Rows are points. To make a cloud, some directions were put in groups of two or more. Within a group, all points are equally far from the middle, so they leave a hole (a ring in 2 directions, a hollow ball in 3). The other directions are filled evenly. Then the cloud was stretched, turned, moved and blurred a little. Count the holes, and give their numbers of directions, smallest first.
In the rows, 128 means zero.

Cloud (13 x 2)
[[141 139]
 [161 149]
 [145 161]
 [ 80 140]
 [ 92 106]
 [ 63 127]
 [119  93]
 [ 70 140]
 [163 122]
 [126 178]
 [109 121]
 [110 212]
 [ 99 111]]
Holes: 0

Cloud (20 x 3)
[[ 74 130 147]
 [161 101 153]
 [145 119 120]
 [124 176 115]
 [141 150 209]
 [108 169 161]
 [161 122 143]
 [ 63 152 129]
 [ 97  97 157]
 [163 102 155]
 [ 85 126 169]
 [107 148 190]
 [148 152 200]
 [100 150 182]
 [129 148  87]
 [ 73 117 127]
 [ 95  99 145]
 [106 114  86]
 [141 161 135]
 [106 116 207]]
Holes: 1 (2)

Cloud (55 x 6)
[[139 113 138 133 122  52]
 [122 111  90  63 128 107]
 [154 115 136 128  71  75]
 [146 168 108 124 126 160]
 [ 61 121 142 153 155 147]
 [ 98 106 139 132 175  81]
 [123  69  93 101 165 168]
 [101 145  84 117 131 112]
 [149  94  83  88 159 112]
 [ 50  78 151 105 162 108]
 [ 78 104 116 129 120 178]
 [135  81 160  97  77 128]
 [144  86 109 133  73 106]
 [ 54 114 157  89 155 113]
 [125  68 150 115 118  65]
 [113 101 160  94 157  74]
 [ 59  74 126 105 148 165]
 [155 179 139 102  95 127]
 [121 171 127  83 124 103]
 [116 126 110 162 146 157]
 [159  95  96  78  95 113]
 [ 88 123 154 172 152 147]
 [ 69 111 183 106 113 160]
 [ 95  49 142  77 145 114]
 [138 139 182  86 118 141]
 [152  80 100 113 129 185]
 [164  66 130 157  96 129]
 [ 64 106 111 138 160 134]
 [138 152  83 112 127 158]
 [126  58 151  89  95 130]
 [ 79  79  88  98 143 139]
 [101  80 188 149  89 149]
 [ 89 149 148 173 135 116]
 [183 124 149  88 117 126]
 [126 121 152 178  79 148]
 [ 91  81 174 182 118 115]
 [131 181 173 133  91 119]
 [ 97 131 123  68 117 154]
 [116  69 142 118 128 196]
 [162  78 165 151 113 156]
 [188 106 147 127 127 107]
 [110  64 134 118 165  80]
 [162 110 159 142  99 179]
 [ 97  54 182 157 124 144]
 [101  30 138 112 152 139]
 [190  81 120 102 117 137]
 [148  81 126  59 140 130]
 [122 129 193 148  73 141]
 [124  86 167 109 167 169]
 [122 176 173 143 133 114]
 [158  72 170 135 109  90]
 [124 107 111  85 135  67]
 [157 129 126  87 162 114]
 [172  72 125 136 142 143]
 [145 168 123 142  75 137]]
Holes: 1 (6)

Cloud (75 x 8)
[[119 106 100 109  71 181 174 134]
 [130 146  62 121 126 199  99 111]
 [138 144 106  67 149 129 174  71]
 [117 165 123  71 121 162 176  94]
 [ 97 160 155 129  77 166  61  85]
 [154 157 108 135 219 103 120 111]
 [124 155 137  73 142 154 127 198]
 [109 126 148  75 114 159  60 101]
 [136  99  72 108 139  99 115 105]
 [155 154 150 164 155 117 163  91]
 [134 171 101 138 205 154 179 120]
 [ 61 135 144 127 130 152 131  86]
 [120 170 105 193 112 144 123 136]
 [155  71 117 124 117 176 119 130]
 [ 91 146  68 157 139 129 102  79]
 [102 116 129 124 114 109 150  46]
 [106 105 132  92 106 196 152 101]
 [136 192 154 106 144 151 147  71]
 [161 142 120 111 145  96 205 119]
 [122 106  64  89 121 116 108 136]
 [100 117 103 183  88 166 154 109]
 [ 82 174  85 126  79 120 101 113]
 [119  99  49 124 116 170 115 119]
 [112 157 119 115 199 189 116 134]
 [130  83 125 100 147 173 167 128]
 [159 105 150  93 107 100 114 108]
 [124 193 125 156 186 129 152 146]
 [123 144  55 137 103 146  70 141]
 [106  90  90 139 132 174 113  74]
 [138 197 141  85 115 158 102 165]
 [104 126 109 154 106 213 115 141]
 [158 139 142 119  76 170  67 131]
 [127 108 133 109  68 130 122  51]
 [115 119  92 179 146 157  88 127]
 [127  87  92 104 107 136  73 156]
 [118 112 117 134 101 125 163  37]
 [ 77 122 151 116 108 136 151 150]
 [ 88 157 150 152 106 137 170 153]
 [ 86 156 130 105 160 139  64 142]
 [158 139 163 125  85 112 161 134]
 [111 110 152 157  64 136 142  65]
 [157  82 113 144 152 133 151 156]
 [144 103  75 118 161 184 158 118]
 [107 159  95 108  93 159 171  58]
 [ 91 151  77 125 101 139 193 115]
 [155 170 130 133 172 175  92 140]
 [161 125 176 137 114 126 146  91]
 [124 153 122 118  57 111 123 175]
 [138 133 109 139 120 163  76  53]
 [120 105  96 127  62 149 104  65]
 [ 93 172  97 134 130 134 191 161]
 [132 152 117  60 184 120 121 165]
 [122 191 151  82 171 121 110 102]
 [144 128 115 117 112 169  41 109]
 [155 123 122 100  84 113 105  64]
 [157 138  89 116  99  90 114  82]
 [106 144 169 148  75 156 169 118]
 [ 92 106 112 136  75 177 175 131]
 [ 92 135 105 126  50 173 104  71]
 [157 149 137 135  71 142  98  72]
 [140 107 101 178  84 149 116  98]
 [141 159 113 125  65 130 187 103]
 [128 163 104 154 135 104  84  64]
 [168 119  88 103 183  91 156 149]
 [151 123 160 113  88 138 158 171]
 [101 142  79 128 155 196 109  82]
 [108 194 112 149 110 132  92  60]
 [ 60 143 110 162 117 157 132 142]
 [ 66 151 140 107 136 181  95 139]
 [143  93  56  91 137 143 116 122]
 [127 152 129 129 155 203  86 156]
 [ 99 149  69 120  88 192 123 173]
 [133 204  90 160 120 116 127 150]
 [ 89 198 157 129  88 137 134 100]
 [149 116 110 132 190 102 129 169]]
Holes: 1 (8)

Cloud (97 x 9)
[[104 152 166 138 136 106 143 137 158]
 [ 61 112 142 144  90 158 151  94 134]
 [146  89  54  39 122 145 161 147 170]
 [130  85 132 156 134 183 115 197 110]
 [177 100 169 126 171 194 132 108 183]
 [128 160 160 162 165 150 143 111 181]
 [154 142  70 111  96 199 133 108 184]
 [152 171  38 107 134 141 110 125 127]
 [129 122  96 138 100 202 134 156 192]
 [119  69 140 122 149  80 127 171 152]
 [206 154 158  94 109  93 142 147 122]
 [105  94 186 136 173 130 124 129 145]
 [149 159 180 159  93 113 122 118 175]
 [135  64 126  98 154 195 145 106 138]
 [ 82  71 170 161 117 105 136 129 128]
 [162 156 124 139 127 169 152 186 155]
 [ 94 196  69 152  90 123  84 151 141]
 [113  59 105 133 121 114 130 199 113]
 [154 124  86 113 104 185 111 135 202]
 [120 151 158 166 168 107 160 114 137]
 [134  88 146 118 154  65 148 164 143]
 [148 203 164 144 162 137  83 146 135]
 [174 102 107 151 165 112 165 131 134]
 [119  64  99 172 136 174 161 176 142]
 [ 88 113 115 129 112 184 159 195 113]
 [ 87 131  38 157 156 141 115 131 135]
 [161 131  92 116  77 138 122 113 126]
 [119  98 158 172 157 201 160 140 153]
 [144 115 145  62 110  69 111 128  96]
 [126 143 145 173 147  69 128 115  85]
 [146 103 103 109 148 195 180  95 135]
 [ 80 125 116 163  96 209 171 136 164]
 [180 115 130 100 186 157 169  97 140]
 [121  90 124 109 147 105 105  68 134]
 [147 145 152 108 120 152 169 116  92]
 [ 82  70 115 165 128 126 166 132 166]
 [112  99 149 115 150 203 110 124 140]
 [184  65 152 104 163 137 123 104 174]
 [221  96 136 112 158  95 154 148 143]
 [170 114 209 163 125  82 134 171 138]
 [119 186 102 102 105 161  52 116 156]
 [156 124 160  69 116 130 201 106 166]
 [144 130 161 131  65 157 189 100 155]
 [ 95 100 171 118 124  86 166 169  88]
 [129 111  98 121 163 140  90  69 171]
 [163 130  93 151 176 145 109 153 118]
 [151 151 160 139  78 142 127  99 147]
 [162 105 132  99 115 207 161 129 121]
 [135 161 147 106 124 106 139  80  99]
 [ 93 109 113 165  99 100  83 136 131]
 [107  95 153 111  74 115  98 130 115]
 [108 125  76 174  84 170  91 131 148]
 [102 102  90 122 138 152 130  73 183]
 [124 165  98 138  63 108 190  82 125]
 [195 123 109  75 172 165  84 110 151]
 [168 111 173  72 102  85 141 131 111]
 [ 91 151  18 145 130 169 139 141 124]
 [155 154  98  83 130 178 183  87 188]
 [129 153 172 156  99 112 123  97 169]
 [157 127 107 120  58 127 201 164 123]
 [131 137 155  73 108 110 110 110  92]
 [141 125  87 172 153 122 104 147 145]
 [182 146 126 107  98 124 115 120 111]
 [121 157  68  44 112 169  92 122 135]
 [200 116 177 116  93 113 121 120 139]
 [ 94 132 126 109  60 136 146  97 126]
 [137 110 200  52 119 128 112 139 148]
 [164 109 166 163 196 164 118 116 182]
 [139 120 111 121  88 132  89 174 178]
 [154 163  83 116 172 175 142 115 120]
 [157 108 139 157 163  86 113 148 162]
 [127 133  65 127 133 187 215  95 147]
 [147 116 173 160  80 119 159  86 157]
 [107 106  86 129 184 171 122 151  83]
 [131 108 141  62  99  72 123 108 132]
 [113 168 105  96 155 150 157 142 125]
 [177 138 195  82 118 157 108 137 159]
 [ 88 166  94  96  92  94 141  69 112]
 [160 137 102 151 168 159 123 149 198]
 [119 128 104 224 100 125 148  60 185]
 [122  95 163  54 132 100 150 105 124]
 [136  96  98  75  83  85 153 172 107]
 [117 177  63 144 106 131 111 157 108]
 [ 81 166 102 179  81  93 148 134 117]
 [139 129  96 126 119  90 109 178 123]
 [128 170 128 122 132 105 204 117 152]
 [127 111  80 130  75 107 170 162 103]
 [139  92 148 153 106 172  79 162 118]
 [ 53 136 151 170 124 135 113 107 108]
 [ 92 104  80 112 152  92 170 128 133]
 [144 185 118 104 155 147 117 155 108]
 [ 91 104 148 111 141 186  97 181 119]
 [115 135 166 116 117 112  93  77 104]
 [141 128  91 117 161 166 125 170 105]
 [160 118 131  82 105  73 131  93 172]
 [123  86 168 209 165 136 156 106 145]
 [136  94  89 178 113 159 106  90 157]]
Holes: 2 (2, 3)
